Each row of a before or after table is a point. The points were changed in one or more steps. Then noise was added and the rows were shuffled. The steps act on how far a point lies along the listed directions, d1 being the first. Name the steps. A step turns or swaps two directions, mirrors them in a line or flattens them onto one, adds a multiple of one to another, or multiplies one. Angles are multiples of 10 degrees, from the lower direction toward the higher: turns from -170 to 170, lines from 10 to 170 but not 90. Use the fewest steps. Two steps may share a direction if one is a turn and the other turns, adds or multiplies; they go together, in the order done. Otherwise the lowest direction goes first.

Directions:
(1): [ 0.45 -0.23]
(2): [0.23 0.45]
Before:
[[ 0.15  0.40]
 [-0.51 -0.40]
 [-0.81 -0.48]
 [ 0.11 -0.21]
 [ 0.36  0.20]
 [-0.64  0.49]
 [-0.64  0.55]
 [-0.24 -0.34]
 [-0.01 -0.37]
 [ 0.04  0.23]
 [ 0.62  0.38]
 [-0.08 -0.07]
 [ 0.38  0.19]
 [-0.01 -0.41]]
After (14 x 2):
[[-0.06 -0.07]
 [ 0.13  0.10]
 [-0.18 -0.15]
 [ 0.26  0.30]
 [-0.20 -0.17]
 [ 0.26  0.27]
 [-0.06 -0.04]
 [-0.10 -0.06]
 [ 0.53  0.48]
 [-0.66 -0.66]
 [-0.31 -0.26]
 [-0.09 -0.02]
 [-0.48 -0.46]
 [ 0.30  0.28]]
Steps: flatten d1 and d2 onto the line at 70 degrees

Directions:
(1): [ 0.15 -0.83 -0.04  0.24 -0.24  0.25 -0.10  0.31]
(2): [-0.70 -0.08 -0.36  0.44  0.26 -0.16  0.26  0.14]
(3): [-0.09  0.21 -0.32 -0.39  0.23  0.60 -0.07  0.52]
(4): [-0.32  0.22 -0.08 -0.09 -0.89 -0.02  0.03  0.17]
(5): [ 0.06 -0.05 -0.19 -0.21  0.09 -0.68 -0.50  0.44]
Before (10 x 8):
[[-0.25 -0.34 -0.20  0.55  0.32  0.00  0.47  0.16]
 [-0.17  0.71 -0.08 -0.76 -0.62 -0.61 -0.67  0.30]
 [-0.19 -0.30 -0.49  0.18  0.99  0.04 -0.06  0.31]
 [-0.20 -0.69 -0.02  0.30  0.28  0.64  0.20  0.25]
 [ 0.16  1.17 -0.05 -0.33  0.60 -0.51 -0.14 -0.49]
 [ 0.20 -0.28 -0.19 -0.02  0.32  0.42 -0.34 -0.03]
 [-0.84  0.18  0.03  0.72 -0.83 -0.36  0.30 -0.48]
 [ 0.16 -0.11  0.14 -0.04  0.32 -0.36 -0.26 -0.01]
 [ 0.38 -0.16  0.32  0.17 -0.11 -0.01  0.04 -0.34]
 [ 0.21 -0.16  0.07 -0.21  0.01  0.16  0.31 -0.38]]
After:
[[-0.38 -0.14  0.02  0.23  0.43  0.41  0.29  0.08]
 [ 0.32  0.06  0.13 -0.10  0.08  0.08 -0.10 -0.07]
 [-0.17 -0.36 -0.28  0.44  0.88 -0.07  0.09 -0.06]
 [-0.33 -0.18 -0.24  0.41  0.45 -0.03  0.42  0.19]
 [-0.01  0.16  0.19 -0.38 -0.96 -0.56 -0.52  0.02]
 [-0.80  0.11 -0.36  0.33 -0.64 -0.07  0.00  0.25]
 [ 0.13 -0.08 -0.12  0.00  0.33  0.29 -0.19 -0.27]
 [ 0.51  0.04  0.02 -0.09  0.19 -0.14 -0.32 -0.18]
 [ 0.16 -0.09 -0.05 -0.37  0.07  0.18  0.23 -0.20]
 [ 0.19 -0.15  0.15 -0.02  0.32 -0.36 -0.22  0.01]]
Steps: flatten d1 and d2 onto the line at 80 degrees; flatten d3 and d5 onto the line at 120 degrees
